Each row of a before or after table is a point. The points were changed in one or more steps. Then noise was added and the rows were shuffled. The steps act on how far a point lies along the listed directions, d1 being the first. Name the steps. A step turns or swaps two directions, mirrors them in a line or flattens them onto one, adds a multiple of one to another, or multiplies one. Angles are multiples of 10 degrees, from the lower direction toward the higher: turns from -170 to 170, lines from 10 to 170 but not 90. Use the fewest steps. Two steps may share a direction if one is a turn and the other turns, adds or multiplies; they go together, in the order done. Otherwise the lowest direction goes first.

Directions:
(1): | -.50 |  .13 |
(2): | .13 | .50 |
Before (10 x 2):
|  .04 |  .04 |
|  .01 | -.03 |
| -.15 |  .02 |
| -.02 |  .13 |
|  .01 |  .29 |
| -.33 |  .38 |
| -.14 | -.21 |
| -.18 |  .00 |
| -.05 |  .21 |
|  .07 |  .21 |
After (10 x 2):
| -.42 |  .10 |
|  .06 | -.05 |
| -.25 | -.09 |
|  .09 |  .01 |
| -.35 |  .08 |
|  .08 |  .14 |
| -.20 |  .19 |
| -.97 |  .44 |
| -.11 |  .22 |
| -.12 |  .13 |
Steps: multiply d1 by 2.5; multiply d2 by 0.7

Directions:
(1): | -.21 | -.47 |  .32 | -.50 |  .41 | -.05 |
(2): | -.12 |  .32 |  .57 |  .06 | -.13 | -.57 |
(3): |  .64 | -.38 | -.12 | -.08 | -.16 | -.44 |
(4): |  .50 |  .38 |  .17 | -.01 |  .58 |  .14 |
Before (14 x 6):
|  .04 |  .56 | -.48 |  .25 |  .22 |  .67 |
| -.03 | -.46 |  .12 | -.33 | -.31 | -.74 |
|  .39 | -.02 | -.12 | -.21 | -.01 |  .13 |
| -.01 |  .08 |  .01 | -.43 |  .29 |  .21 |
|  .15 | -.29 | -.44 | -.15 |  .05 |  .37 |
| -.14 |  .40 |  .03 |  .26 | -.91 | -.38 |
| -.20 |  .18 |  .15 | -.16 |  .03 | -.46 |
| -.35 |  .15 |  .59 | -.26 |  .17 | -.19 |
|  .94 | -.12 | -.45 | -.03 |  .38 |  .23 |
| -.19 |  .83 |  .34 |  .00 |  .57 |  .27 |
|  .32 | -.21 | -.39 | -.06 | -.13 | -.12 |
| -.44 | -.11 |  .07 |  .14 | -.43 | -.09 |
| -.53 |  .22 |  .03 |  .18 | -.65 |  .07 |
|  .74 |  .09 | -.14 |  .21 |  .07 | -.27 |
After (14 x 6):
| -.32 |  .37 |  .50 | -.06 |  .09 | -.15 |
|  .33 | -.21 | -.43 | -.03 | -.09 | -.09 |
|  .39 |  .04 | -.11 | -.14 | -.03 |  .12 |
|  .15 | -.23 | -.49 | -.11 |  .02 |  .38 |
|  .88 |  .01 | -.35 |  .03 |  .33 |  .10 |
|  .06 |  .14 | -.18 | -.14 |  .45 |  .45 |
|  .72 |  .06 |  .00 |  .17 |  .08 | -.37 |
| -.03 |  .25 |  .01 | -.29 |  .20 |  .20 |
| -.22 |  .71 |  .57 | -.15 |  .62 |  .07 |
| -.12 | -.09 |  .11 | -.11 | -.62 | -.41 |
|  .00 | -.13 | -.13 | -.03 | -.52 | -.51 |
| -.50 | -.18 |  .06 | -.12 | -.42 |  .13 |
| -.41 | -.26 | -.02 |  .06 | -.34 | -.03 |
| -.20 |  .24 |  .10 | -.08 | -.01 | -.42 |
Steps: flatten d1 and d3 onto the line at 110 degrees; add 0.3 times d4 to d2

Directions:
(1): | -.12 |  .66 | -.06 |  .33 |  .01 | -.05 |  .16 |  .82 |  .40 |  .11 | -.05 |
(2): | -.32 | -.38 |  .18 | -.06 |  .70 |  .56 |  .18 |  .18 |  .09 |  .41 | -.33 |
(3): |  .50 |  .05 |  .05 |  .51 |  .00 | -.20 |  .22 | -.09 | -.42 |  .18 | -.78 |
(4): | -.31 | -.16 | -.37 |  .57 |  .13 | -.21 | -.81 | -.18 |  .23 |  .23 | -.09 |
Before (9 x 11):
| -.45 |  .02 | -.15 |  .60 |  .62 |  .24 | -.55 |  .19 |  .24 |  .39 | -.30 |
|  .12 |  .42 |  .31 | -.39 | -.43 | -.09 |  .16 |  .41 |  .42 | -.53 |  .83 |
|  .29 |  .11 |  .13 | -.31 | -.16 |  .25 |  .50 |  .41 |  .31 | -.16 |  .08 |
| -.02 |  .11 | -.18 | -.36 | -.42 | -.30 | -.71 | -.22 |  .00 | -.14 |  .65 |
|  .35 | -.35 |  .45 | -.09 |  .05 |  .32 |  .37 | -.25 | -.65 |  .17 | -.30 |
| -.52 |  .10 |  .01 |  .20 |  .60 |  .16 | -.51 |  .34 |  .47 |  .38 |  .04 |
|  .13 | -.44 |  .32 | -.29 |  .19 |  .66 |  .09 | -.60 | -.56 |  .14 | -.26 |
| -.26 |  .03 | -.01 |  .75 |  .29 |  .20 | -.08 |  .77 |  .20 |  .44 | -.57 |
|  .27 | -.06 | -.35 | -.01 | -.41 | -.14 | -.27 | -.43 |  .16 | -.03 |  .27 |
After (9 x 11):
| -.53 |  .08 | -.15 |  .59 |  .20 |  .20 | -.34 |  .85 |  .49 |  .32 | -.09 |
|  .37 | -.22 |  .06 | -.34 |  .00 |  .39 |  .48 | -.21 | -.02 |  .15 | -.08 |
|  .33 | -.05 | -.15 |  .54 | -.25 | -.05 | -.54 | -.65 | -.49 |  .13 | -.47 |
|  .17 | -.29 |  .37 | -.89 |  .09 |  .39 |  .25 | -.18 | -.36 |  .06 |  .18 |
| -.56 | -.07 | -.05 |  .32 |  .77 |  .45 | -.42 |  .26 |  .30 |  .38 | -.17 |
|  .40 |  .15 |  .00 |  .66 | -.38 | -.35 | -.31 | -.21 | -.46 |  .12 | -.27 |
| -.59 | -.13 |  .02 | -.04 |  .63 |  .27 | -.55 |  .10 |  .40 |  .32 |  .19 |
|  .14 |  .07 |  .33 | -.61 | -.44 | -.04 |  .07 | -.01 |  .24 | -.56 |  .90 |
|  .22 |  .12 | -.20 | -.09 | -.53 | -.19 | -.19 |  .07 |  .37 | -.33 |  .35 |
Steps: turn d1 and d3 by -40 degrees; swap d2 and d4

Directions:
(1): | -.59 | -.06 | -.09 |  .28 |  .26 | -.05 | -.08 | -.08 | -.41 |  .66 | -.56 |  .31 | -.58 |  .40 |  .10 | -.07 | -.53 |  .10 |
(2): | -.33 |  .08 | -.08 | -.03 |  .10 | -.24 | -.40 | -.81 | -.45 | -.60 | -.20 | -.12 |  .43 |  .33 |  .29 | -.51 |  .29 |  .11 |
Before (12 x 18):
| -.31 |  .04 |  .04 |  .08 |  .08 | -.03 |  .12 |  .20 | -.09 |  .76 | -.30 |  .38 | -.61 |  .11 |  .01 | -.01 | -.34 |  .11 |
|  .39 |  .21 |  .18 | -.13 | -.20 | -.08 |  .18 | -.19 |  .24 | -.42 |  .39 | -.25 |  .60 | -.06 |  .03 | -.19 |  .47 | -.23 |
| -.01 |  .01 | -.11 |  .10 | -.01 |  .06 | -.17 |  .00 | -.34 | -.04 | -.37 |  .03 |  .12 |  .01 | -.01 | -.08 | -.09 |  .16 |
|  .23 |  .01 | -.01 | -.16 |  .01 | -.16 | -.25 | -.41 | -.13 | -.36 | -.04 | -.12 |  .31 |  .10 |  .33 | -.14 |  .19 |  .09 |
| -.22 | -.11 | -.22 |  .34 |  .23 |  .21 |  .27 |  .64 |  .03 |  .94 | -.47 |  .35 | -.87 |  .12 | -.25 |  .29 | -.78 |  .04 |
|  .20 |  .26 | -.01 | -.01 |  .00 | -.02 | -.26 | -.26 |  .09 | -.58 |  .07 | -.11 |  .38 |  .05 |  .21 | -.08 |  .40 | -.10 |
| -.24 |  .08 |  .01 |  .04 |  .17 |  .02 | -.28 | -.70 | -.31 | -.55 | -.13 | -.09 |  .35 |  .10 |  .08 | -.24 |  .12 | -.09 |
| -.20 |  .09 | -.02 |  .00 | -.03 | -.13 |  .14 |  .03 | -.08 |  .04 | -.26 |  .16 | -.16 |  .13 | -.06 | -.05 | -.06 | -.01 |
| -.16 | -.08 |  .08 | -.12 |  .27 | -.34 | -.46 | -.57 | -.54 | -.34 | -.24 |  .02 |  .46 |  .22 |  .19 | -.30 |  .40 | -.04 |
|  .29 |  .06 |  .16 | -.38 | -.10 |  .01 | -.03 | -.21 |  .13 | -.66 |  .26 | -.20 |  .46 | -.27 |  .11 | -.17 |  .45 | -.14 |
| -.02 |  .09 |  .01 |  .11 |  .06 | -.15 | -.15 | -.48 | -.23 | -.56 |  .14 | -.18 |  .49 |  .02 |  .28 | -.36 |  .40 |  .17 |
| -.01 |  .00 |  .03 |  .04 |  .04 |  .18 |  .24 |  .46 |  .02 |  .48 | -.27 |  .19 | -.46 |  .07 | -.28 |  .32 | -.55 |  .00 |
After (12 x 18):
| -.21 |  .09 | -.03 | -.02 | -.05 | -.16 |  .13 |  .00 | -.06 | -.01 | -.25 |  .18 | -.12 |  .14 | -.06 | -.06 | -.03 |  .01 |
| -.35 |  .05 |  .00 |  .10 |  .09 | -.06 |  .07 |  .10 | -.19 |  .75 | -.33 |  .37 | -.57 |  .17 |  .02 | -.09 | -.33 |  .12 |
|  .34 |  .09 |  .21 | -.40 | -.11 |  .04 |  .04 | -.07 |  .20 | -.61 |  .31 | -.21 |  .46 | -.35 |  .06 | -.14 |  .40 | -.14 |
| -.01 |  .00 | -.13 |  .07 |  .00 |  .07 | -.24 |  .04 | -.29 | -.04 | -.33 |  .04 |  .17 |  .02 |  .00 | -.12 | -.09 |  .16 |
|  .27 | -.02 | -.01 | -.21 | -.03 | -.15 | -.25 | -.36 | -.04 | -.36 | -.01 | -.09 |  .36 |  .10 |  .31 | -.16 |  .25 |  .10 |
| -.16 |  .05 |  .00 |  .03 |  .18 | -.02 | -.23 | -.71 | -.21 | -.62 | -.06 | -.13 |  .40 |  .03 |  .03 | -.24 |  .17 | -.12 |
|  .12 |  .08 |  .08 |  .08 |  .05 | -.11 | -.16 | -.43 | -.17 | -.54 |  .22 | -.24 |  .51 | -.03 |  .26 | -.30 |  .42 |  .14 |
|  .51 |  .19 |  .24 | -.12 | -.22 | -.08 |  .25 | -.05 |  .30 | -.34 |  .50 | -.27 |  .55 | -.10 | -.01 | -.09 |  .39 | -.26 |
| -.08 | -.13 |  .12 | -.13 |  .22 | -.36 | -.46 | -.53 | -.45 | -.38 | -.14 | -.01 |  .52 |  .20 |  .15 | -.30 |  .49 | -.03 |
| -.36 | -.08 | -.23 |  .33 |  .30 |  .20 |  .18 |  .51 | -.09 |  .88 | -.58 |  .35 | -.87 |  .23 | -.18 |  .18 | -.82 |  .13 |
| -.11 | -.01 |  .01 |  .08 |  .06 |  .16 |  .21 |  .36 | -.06 |  .48 | -.30 |  .23 | -.44 |  .15 | -.24 |  .24 | -.59 |  .04 |
|  .25 |  .22 | -.03 | -.04 | -.03 |  .04 | -.19 | -.22 |  .11 | -.56 |  .09 | -.14 |  .38 |  .02 |  .20 | -.03 |  .39 | -.13 |
Steps: turn d1 and d2 by 10 degrees
